Rows are points. Each copy is the shape, with its points in the same order, stretched, turned, moved and blurred by noise. Say if it was mirrored as well.
(in the rows, 128 means zero)

Shape:
[[ 78 107 151]
 [209 138 111]
 [147 143 120]
 [ 76 120 135]
 [148 145  79]
 [ 80 154 142]
 [ 91 135 152]]
Copy 1:
[[ 76 165 118]
 [193 127  88]
 [145 141 123]
 [ 84 155 137]
 [154 102 133]
 [104 158 154]
 [104 159 136]]
Copy 1 is: mirrored
Copy 2:
[[ 94  98 162]
 [199 143  96]
 [142 138 118]
 [ 86 109 150]
 [137 137  82]
 [ 85 139 153]
 [100 126 161]]
Copy 2 is: only turned
Copy 3:
[[104  77 166]
 [183 165  94]
 [132 141 125]
 [ 89  88 155]
 [111 144  86]
 [ 88 119 169]
 [107 108 171]]
Copy 3 is: only turned

Shape (11 x 6):
[[ 98  78 168 139  64 144]
 [115 187 151 110 171 116]
 [ 89 112 166 130  90 170]
 [130 109  56 146 139 136]
 [146 105 116 186 110 148]
 [120 195 120 108 169  84]
 [147  95 137 132  97 156]
 [143 104 151 138  97 151]
 [169 138 101 134 134 164]
 [143 147 115 146  77 170]
 [179 135  75 139  89 152]]
Copy 1, 11 rows:
[[119 129 210 103 123 171]
 [161 103  85 182 131 148]
 [111 122 159 125 144 194]
 [129 145 109  96 139  61]
 [119 190 153 145 142  98]
 [152  90  71 174 103 107]
 [148 164 159 103 119 138]
 [149 164 170 122 122 149]
 [159 193 100 129 123 117]
 [109 181 126 134  83 145]
 [142 194 115 114  70  99]]
Copy 1 is: mirrored
Copy 2, 11 rows:
[[ 47  96 140 119 129 142]
 [148 141 175  79 103  87]
 [ 84  84 152  95 129 140]
 [150 124 112 164 140 122]
 [110  85 155 177 105 137]
 [151 163 144  93  89  75]
 [ 95 120 149 138 128 157]
 [ 87 114 158 131 115 149]
 [152 124 154 145 112 154]
 [115  91 129 136  77 168]
 [133 128 110 165  82 172]]
Copy 2 is: mirrored
